Each row of a before or after table is a point. The points were changed in one or more steps. Then noise was added and the rows were shuffled. The steps act on columns, c1 being the first. Write out the steps. A step turns or swaps two columns, mirrors them in a line or flattens them onto one, adds a multiple of one to another, or multiplies or shifts one. Angles are multiples of 10 degrees, from the lower column toward the higher: turns from -170 to 170, lines from 10 to 170 but not 90. Use the fewest steps. Two steps may share a column if one is a turn and the other turns, adds or multiplies; they go together, in the order done. Otherwise the lowest column goes first.

Before (8 x 3):
[[ -7  -3  26]
 [-13 -45 -31]
 [ 16  30 -23]
 [  2 -13 -29]
 [-45 -39   3]
 [ 30  15   7]
 [-15   9   6]
 [-35 -29  19]]
After (8 x 3):
[[  6 -12 -29]
 [ 47   1  21]
 [ 60  -1   2]
 [  3  13   5]
 [  7   3  27]
 [-32  14 -21]
 [-32  -8   7]
 [ 41 -29 -30]]
Steps: mirror c1 and c2 in the line at 110 degrees

Before, 10 rows:
[[ -2  -6 -26  27]
 [-29  36   4  -7]
 [-37  22 -11  39]
 [  7   8  33  32]
 [-22   8  32 -21]
 [ -5  19  -9  35]
 [  9 -14   1  41]
 [ 18  42  60 -24]
 [ 13   5   0  34]
 [  5 -14  45 -47]]
After, 10 rows:
[[  2  44   5   6]
 [ -4 -14  -9 -34]
 [ 22 -45  36  22]
 [  4  33   5 -11]
 [ 30 -31  52 -38]
 [-11  27 -21   2]
 [ 16  31  28 -14]
 [  9 -22  14  -4]
 [-14  35 -25 -28]
 [ -5  33  -9 -24]]
Steps: flatten c1 and c3 onto the line at 60 degrees; turn c2 and c4 by -100 degrees

Before (11 x 8):
[[-13 -10  -7   7  60 -24   6  -5]
 [  3   5 -14   6  32 -23  -2 -16]
 [-16 -27 -21  -1  13  -5   8 -22]
 [-36  -9 -13  -4  22   2   5 -18]
 [ -7   5 -15 -12  10 -11   8 -17]
 [ 21  12  -5  -5   3  14  18  11]
 [  2  10   4 -26   2   3   3 -10]
 [ -1   4   3  -1 -13  -5  21  -1]
 [ 20 -12  15   1   9  -4   1  14]
 [-12 -29   6  24   5   4 -25  14]
 [ 10  -3  -5 -11  -8  -4   3  25]]
After:
[[-14   7  16  38 -18   5 -17 -12]
 [-28 -10   5  -4  -1  -3   8  12]
 [  1   1  12  -4  11  -7  23  -1]
 [-14  -7  25  10   7  -2  -6  21]
 [ 13 -16  12 -22   5   2   1   3]
 [ 18  -7  -6 -10  13 -10  -6  -6]
 [ 18   8  -4   0  15 -24 -29   4]
 [  7   1   2  10  36 -24 -49 -12]
 [ -9   2   4 -12  15  13   7  22]
 [ 17  -9  -4   3  16   3 -15 -35]
 [ 22 -16 -13  23  14  -5  -7 -16]]
Steps: turn c1 and c8 by 90 degrees; turn c2 and c4 by -60 degrees; shift c3 by 10; turn c5 and c7 by -60 degrees

Before (12 x 9):
[[ 12 -10  -4 -20   9 -12  -6  18 -37]
 [-20  25  10   2 -18   3  21   6  11]
 [  0  23  -2  -9  -2  11  10 -16 -14]
 [ 13  11  -8 -31  13 -13 -26   9 -13]
 [ 27  -2  -5 -27   2 -44  -4  12 -17]
 [ 42  13   8 -15  39 -21 -10  22 -12]
 [ 10  18  17  -5 -18  20  -7   7   2]
 [ -5 -15 -34  34 -13  -1  18   8  24]
 [ 18   6 -17 -11 -20  16  18  -1   1]
 [ 10  -1   3 -43  27 -16   1  25  -8]
 [  8  10  26   2 -17  30   9 -20  -3]
 [ 16  26   2 -12   3  -5   4  26 -18]]
After:
[[ 18  10  -2  19  24 -10  -7   7   4]
 [ 10   8  -9  22  30 -21   9 -20  -5]
 [  5  18  26  19   5  -2  18  -1   2]
 [ 13  42 -31  -7 -24  25 -10  22 -20]
 [ 26  15  -3   3  -1  12   5  25 -29]
 [ 25 -20   4   1  21  -3  21   6  17]
 [ -1  10 -20  15 -18  43   1  25 -13]
 [ 23   0   2  14   1  -1  10 -16 -23]
 [ 10  13  -2  10 -15  33 -25   8 -21]
 [ -2  27   2 -16  -5  49  -4  12 -27]
 [-10  13  -2   4  -9  24  -6  18 -59]
 [-15  -4  34 -23 -12 -26  17   8  39]]
Steps: swap c1 and c2; turn c3 and c5 by 140 degrees; turn c4 and c6 by -130 degrees; multiply c9 by 1.6

Before, 14 rows:
[[-28 -17  35 -19  -2 -21  23  20 -22 -20  -5  16]
 [-29 -27  -9 -12  -3  23  33  -8  -9  11 -41  -4]
 [ 15 -18 -21 -37 -16 -10   7  -3  19  16  -2  19]
 [ -6   5  -6 -16 -30  23  24  10   3  -2 -46  18]
 [-30  10   6 -11   3 -18  -2  19  17 -44  -5  -6]
 [-34 -18 -20 -27  -8  -1   0  11 -34   7  -8  32]
 [ 21 -13 -22  18  -7 -30   9  20  -6 -36 -43  17]
 [ 19   6  -3  18  12 -18   4  10   7  -4   6 -10]
 [-29 -12 -26   9 -30 -30   9  23 -12   0 -11  17]
 [-17  27 -14 -33   9  21  26 -23 -12 -21 -28  11]
 [  3 -32  14  -7 -33  18  60  30 -12 -25  17  43]
 [-43 -11  23 -30 -12 -25   0  -6  24  -6  12  47]
 [ -8 -12  22   5 -30  10  10 -16  -5 -12  14  -8]
 [ 17   9  -9  -7 -39   2  44 -17 -19 -24 -31   0]]
After (14 x 12):
[[ -4 -17 -20 -19  -2  23  23  17 -26  35 -28   8]
 [ 17 -32 -25  -6 -32  26  60 -23 -25  14   3  36]
 [-44 -12 -36  17  -7  26   9  26 -12 -22  20  14]
 [  6   6  -4  17  11  13   3  16  10  -2  19  -8]
 [-11 -12   0  10 -31  28  10  25 -17 -25 -28  12]
 [ -5  10 -44 -11   3  22  -2  15  18   7 -30   0]
 [ 14 -12 -12   5 -29 -16  10  -7  -2  22  -9 -10]
 [-27  27 -21 -34   8 -26  26 -17 -15 -14 -17   5]
 [ -2 -18  16 -37 -15  -2   9  11  10 -21  15  24]
 [-40 -28  11 -12  -2 -11  32 -22  -8  -9 -29  -8]
 [-46   4  -1 -16 -29   6  23 -24  -4  -6  -6  19]
 [-32   9 -24  -7 -39 -18  44   1 -19  -9  17  -7]
 [ -6 -18   8 -27  -9  12   0  -1 -42 -21 -34  19]
 [ 11 -11  -6 -31 -13  -1   0  25   6  24 -44  52]]
Steps: swap c1 and c11; swap c3 and c10; turn c6 and c8 by -100 degrees; turn c9 and c12 by 20 degrees

Before:
[[  6  -2  11   9  27  -6   6  13  -5  -7 -14  -4  -4 -24]
 [-20 -19  -8   4   8   9  15 -19 -13   8   6   5  -8  -9]
 [  5   2   5 -13  22 -19  10 -13 -19   7  20 -21 -10  -3]
 [  0  11  12 -16  -5 -14  12 -17 -21  21  -2 -20   6 -17]
 [ -3 -15  17  16   2  10 -13  13  -2  -1  -1   7  -1   8]
 [-13   5  -4  15  18  -4  11  15 -18 -11  15   0   8 -18]
 [-28 -11  -6 -13   7 -27  18  20 -16  16 -13 -20  -8 -25]
 [  0   0  14   7   3 -33  -9  12 -22  -1 -12 -19  17  12]
 [-22   7  -8  16  27  -5 -17   9  -1  23   1   7  10 -19]
 [-14  -2  -7  -4   1 -13  -7  -8  -5   4  15  -4  28  -4]
 [ 13 -27   3 -12  21  -1  19  14 -21   3   0   7  15  14]]
After (11 x 14):
[[-21   2   6  15  30 -19  11 -13 -19  -3   2  -9 -10   3]
 [ 19 -10  -6  34   9 -27  17  20 -17   6 -25  -8  -8  54]
 [ -3 -20  -7   5  11   9  15 -19 -13  -1 -20   3  -9  20]
 [ 14  -2  11  12  36  -7   6  13  -6 -16   9  -1  -3  59]
 [ -2 -28   2   0  27  -2  20  14 -21  -8  12   3  16 -38]
 [-13   5  -5   2  23  -5  11  15 -18 -22 -16   0   9  48]
 [-13  -2  -7   7   1 -13  -7  -9  -5  -7 -16  -2  28   7]
 [  2   7  -7   0  36  -4 -16   8   0  13 -23   4  10  51]
 [ 12   1  14 -16   4 -33  -9  11 -21 -12   2  -8  17 -25]
 [  2  10  10  28  -6 -15  13 -16 -21  12   0  -7   6  34]
 [  0 -16  18 -23   3  10 -13  13  -1 -11  -3   2  -1 -14]]
Steps: turn c1 and c11 by 100 degrees; multiply c14 by 2.5; turn c4 and c14 by 160 degrees; multiply c5 by 1.3; shift c10 by -10; multiply c12 by 0.4

Before:
[[  4  15   3  -8  12  -8  -9  -6  12 -19  25  10  -4   0  18 -16   1   5
  -27  13]
 [-10  -7   2   8   6  -9 -14   5   9 -48 -19   4   6   0 -17 -12 -13  -4
   -5 -20]
 [  2   9 -13   3 -28   9  -6 -21   2  16  17  12  -4  -6   4  -6  -7  10
   18  -6]
 [-19  26  16  19  20 -11  -7  -5 -11 -16  12  12 -20  -8  -9 -28  10 -12
   -2  -7]
 [  4  17 -21  -9 -16   5  -3  -2 -14   7  10  -1  -5 -16  -1   7   1  21
    4  13]
 [ -9  20   8 -13  -4   4  -7  -5  10 -44 -21  -4   2  16 -15   1 -14  -9
  -11 -19]
 [-12  10  -7   5 -22   8 -11 -16 -18   4   7   0   4   6   4   5  -6  27
    5   7]
 [-15   8 -10 -14  -3  13   6 -21 -10  21  11   4  -8  -8  -2   0  -2  28
   10  15]]
After:
[[  2   9 -12   3 -27   8  -6 -21   2  15  15  12  -4 -42   3  -7  -7  10
   12  -4]
 [-10   9  -7   4 -21   8 -11 -16 -17   4   8   0   5   9   4   5  -6  28
    8   6]
 [  3  17 -21 -10 -17   4  -3  -3 -14   8  10   0  -4 -48  -2   5   2  21
   -4  12]
 [  5  14   5  -8  12  -8  -9  -7  13 -19  27  11  -4  42  18 -16   2   5
  -24  13]
 [ -9  -7   3   8   7  -9 -13   6  11 -46 -19   5   5   7 -16 -13 -13  -4
   -6 -20]
 [ -9  18   7 -12  -5   5  -6  -5   9 -45 -22  -6   2  58 -17   0 -15  -8
   -3 -20]
 [-14   9 -11 -14  -3  14   5 -21 -11  22  10   3  -8 -36  -2   0  -2  28
    4  16]
 [-21  27  15  19  20 -10  -6  -5 -10 -17  13  10 -21 -16 -10 -28  10 -13
   -5  -7]]
Steps: turn c14 and c19 by 30 degrees; multiply c14 by 3

Before:
[[ -4   5   5  -9  15 -10  -6   3   7 -16 -13   3  13   4 -22 -16   6   9
   -3  -1   8 -11   4 -12]
 [-15   4   8   0   5  -7   2   2 -14 -13   3  -8  22   8 -13  -4  12  19
  -13  -3  -7  -2  -6  -8]
 [  5   5  -9  11 -10  15  15  -7 -13   5   8   4 -18  -8   1   6 -13  -3
    6  15   0  -7 -10  -3]
 [-10   4   5   9   2  15  11   1  -2   4  13  -8 -10   3   5  -2  -2 -21
   19   6  -6   6   0  -5]
 [ -3  -3   6  -3  24  10 -12  -3  16 -14   6   4  16   5 -23   0   3  27
    0 -20   4  -3  -9  -4]
 [ 10   4  -1   4   3   3   7  -9 -10   8  12   6 -12   6  18  -3  -7 -12
    3 -10  -5  -8  -8 -15]
 [  5  -6 -18  -3   9  12  14  11  -7  -3   5  -1 -13   8   9  -2 -14 -13
   -5   2   1   9  -7  -1]
 [ -9   5   5   9  21   0  -8   3  13  -7   7  -1  16 -14 -12  -7   0  17
  -22 -13   5  -6  11 -10]
 [  2   9  12   4  21  -4   2   8  12 -28   7  -1  14   2   0  -4   9  34
    1  -3   2  -6   7 -10]
 [ -2   1  -2  -6   0  -9  -3   4 -10   4  20  -2 -20   3   5  -2  -1  -6
    4   7   9   0 -10  14]
 [-12   9  -7  -9   5  -1  -1 -10  18 -21   6   2  15 -12  -1 -12  14  30
   -4 -14   6   6   1 -18]
 [ 11   0 -10   9   5  -7  10 -14  -1  -6  16  -9 -16   3  -2  -5 -16 -13
    8   2 -13   9  -5   4]
 [ -6  -4 -10  16   7  -3  13  -8   1   5  12  12 -23  16   2   7   0 -10
   -3  11   6   4 -11  -3]
 [ -2  13  -2   2  11  -6  22   3   3  -6   6   4 -16  -9  -1   8   1  -6
    5 -12  -4   1 -15   5]]
After:
[[ -4   2  -3  -5   0  -8  -2  -3  -9   6  61  -1 -17  -4   6  -3  -6 -15
    4   8   8   4  -7  14]
 [-10   3   6   9   2  16  11   0  -3   3  40  -9 -23 -14   6  -2  -1   2
   11   4  -7  -2   1  -7]
 [ -2  14  -5   3  10  -5  25  -5   5  -4  19   4 -12  -8  -1   9  -8 -11
   -4 -11  -4   0 -12   7]
 [ -3   3   6 -15  15  -9  -6   8   5 -15 -39   3  14   5 -22 -16   0   8
    0  -2   6  -1  -2 -15]
 [ -7  -4 -13  17   5  -4  12 -11   2   5  35  12 -20  11   1   7   2 -14
   12   9   5  -7  -7  -1]
 [-11   5   5   3  21   0  -7   7  14  -7  19  -1  21  12 -12  -7   0   4
  -25 -13   4 -12  10 -11]
 [-13   9  -7  -4   6  -1   0   4  20 -22  17   3  32  -2  -1 -13  15   0
  -13 -11   6  10 -10 -18]
 [  9   4  -1  -2   2   3  10 -11 -12   8  36   7 -16   0  15  -4   4  -5
    6 -12  -5  -6  -2 -15]
 [  5   5 -12   5  -8  14  16 -16 -15   5  25   4 -12 -10   0   7  -2 -13
   -4  14   0 -13   0  -3]
 [ -5  -5   7  -5  22   9 -13  -2  14 -12  18   4  32   5 -23   0   0   1
    4 -20   4   0  -9  -4]
 [-14   2   7   0   6  -7   3   6 -16 -13  10  -8  26  15 -13  -5   2  11
    2  -3  -7  -3 -13  -7]
 [  9   1  -8  15   7  -8  11 -21   2  -7  51  -9 -20  -4  -1  -6   4  -7
    7   2 -13   2   7   4]
 [  5  -6 -17   5  10  12  13  -8  -8  -4  15  -1 -20   8   8  -2 -15  -5
    4   2   3   9   5  -1]
 [  3   9  11  -1  19  -4   2  15  12 -27  23   0  35   1   1  -3  -2  -7
    3  -2   3  -7  -2 -10]]
Steps: turn c4 and c22 by -40 degrees; turn c17 and c23 by -40 degrees; turn c8 and c17 by -60 degrees; multiply c11 by 3; mirror c13 and c18 in the line at 30 degrees; turn c14 and c19 by 60 degrees

Before, 10 rows:
[[ 21 -15   5  21  -1   3  -8  -1  -1   0  14  19  21 -30  33 -11  33   7
  -14  10 -23  20  -9  23  15 -22 -11  -3  -2   8 -18  -9 -17  11 -17  -4
   24 -34   6  -8   1  18   8  10  10   6  11 -24]
 [ 27  -8 -10  14   8   8   6 -15  -5   2   2   8   3 -24  37 -11  23  15
   13   8  -8   6   3  18   8  -8  -9  -3  10 -28 -14  15 -15 -10 -20 -10
    5   8 -16  -5  -3  -6  13  34  10   2  -2 -22]
 [ 18 -12 -14   9  -6  -6   6 -24 -14  24  14  33   0 -21  43  -9  24  -5
   22  17 -20  14 -12  -1  20  -6  -6  -6 -28  -6 -15  17   4   5   7  14
   15 -11  16 -19   4   0   8  18   5  -4   2 -20]
 [  3   6   5  -2  32 -34   7   6  -9 -19  -6   0 -10  13 -12  15  -6  -4
  -14 -16  12  -4   0 -27 -17  19  -1   9  -6  18   8   7  15 -14   4  -1
   -3  -1 -16   3  -7 -16 -13 -20   9 -28   8  -1]
 [  1 -15  -8 -27  -7 -21   3  -9  19  -8  -7   9  -7  13  -2 -15   3 -17
   -7 -22  13  -7  -4  -5  13  32  -2  14 -27 -12  35   4  23 -15   7 -26
  -10  -5  13 -18 -12  -2   6   4 -17   5  12   1]
 [ -9  -5   9  -5   3 -48  15  16  25  -5 -10 -24 -19   6 -11  36  -6   4
  -29   2  22 -29  10 -36 -28  32  -4  20  -9   1  26  12  23  16  -6   4
   11  13  -7  20  -4   5 -16 -15  35 -24   5  15]
 [-19  30   7  -3  26 -21  -3  27  28  -6   7 -24 -32  24  -6  21  -6 -19
  -20   5  16 -18  13 -28 -26  -6 -12  30  -2  14   3   8  22  21 -43   3
    1  21 -32   8  19 -25 -26  -1  51 -21  26 -22]
 [ 18   5  -2  15   1  -5  -5 -25   5  26  -7  13   5  10   2 -18  29  10
   22   9  -7   4  16  -3   8  -4 -21  20 -16  -4   5  -6   1 -17  21  -5
    9  -2   1 -18  -6  20  -2  26  -7  -4   8 -17]
 [-14  10  16 -17  15 -24  13  42  27 -30  -6 -20 -16  23 -15  15 -44 -16
  -30   5  10 -16   9 -31 -37   2  -3   8   1   6  23   4  12  15   7   4
   21  29  -3  15  13 -16  -8 -17   8 -16   7   1]
 [ 16  12 -14  11 -18 -13  16 -12  -1  16   5  28   0   9  24 -20  28   9
   13  -1   7  12 -13  19  20  -5  -1 -10  -5   3  10  -9 -10 -26  -7  -1
   21  -6   8 -32 -11   1   5  31  11   2  -2   4]]
After, 10 rows:
[[  1 -16  -7 -28  -8 -19   3  -9  20  -9  -6   8  -6  14  -4 -16   4 -19
   -8 -24  14  -6  -5  -5   9  32  -2  16 -26 -34  28   4  23 -15   8 -24
   12  -6  13 -19 -12   0  19   8 -17   3  11   1]
 [-20  31   7  -3  27 -14  -4  26  28  -6   6 -25 -31  23  -7  22  -5 -39
  -21   5  14 -18  12 -29 -22  -5 -13  27  -2   9  25   5  24  22 -43   4
   16  22 -31   7  17 -26  -7 -13  50 -22  25 -22]
 [ 16  12 -15  11 -20   2  15 -12   1  16   5  27  -1   8  24 -20  28  15
   14  -1   5  12 -12  19   1  -6   1 -10  -6  -7  17  -9 -10 -26  -8  -2
   18  -5   9 -31 -11   1  -1  37  10   4  -1   4]
 [ 16 -10 -14   9  -4   5   6 -26 -14  22  16  33   1 -21  43 -10  23  -2
   22  15 -19  14 -12  -3   7  -7  -6  -6 -29   8 -28  15   4   7   7  14
   10 -10  15 -18   3   0  13  26   6  -2   1 -19]
 [-10  -6  10  -5   2 -26  14  16  24  -4 -11 -25 -19   4 -12  36  -5  -4
  -30   1  21 -29   9 -36 -17  32  -2  20 -10 -19  35  12  23  15  -7   4
   41  13  -7  21  -4   4 -16 -28  35 -23   5  16]
 [ 18   6   1  16   1   4  -4 -26   7  25  -7  13   6  11   2 -17  30  12
   20   7  -7   2  14  -3  -7  -5 -21  19 -16  -7   1  -6   2 -14  20  -4
    6  -2   2 -18  -8  21  -9  26  -9  -3   9 -19]
 [  3   7   5  -3  31 -22   7   7  -9 -18  -7   0 -10  14 -12  14  -5 -10
  -13 -15  13  -4   2 -29  -5  19  -2  11  -7   6  38   9  16 -16   5   0
   25  -2 -17   6  -7 -16  -9 -25   8 -27   8  -2]
 [-14  11  18 -17  15  -5  12  44  28 -32  -8 -19 -16  23 -15  14 -46 -28
  -29   6  11 -17  11 -32 -24   2  -2   7   0 -14  37   4  12  14   6   4
   28  29  -3  17  14 -16   6 -33   9 -14   6   0]
 [ 21 -15   5  19  -1  16  -8   0  -1   0  13  18  21 -29  36 -11  34  14
  -13   9 -23  18  -8  23   8 -22 -10  -3  -3  19 -12  -9 -19  12 -16  -4
    8 -35   5  -7  -1  16   3  17  10   5  12 -23]
 [ 26  -8 -11  14   9  10   7 -15  -7   0   1   9   4 -25  36 -12  24  28
   14   8  -8   7   2  18 -10  -8  -8  -4   9  -7 -60  17 -15 -10 -20 -11
   -2   7 -18  -5  -2  -6   0  33   9   1  -2 -20]]
Steps: multiply c37 by 0.7; turn c6 and c37 by -50 degrees; multiply c18 by 1.6; turn c18 and c43 by -30 degrees; turn c25 and c44 by 30 degrees; turn c30 and c31 by 50 degrees; multiply c31 by 2
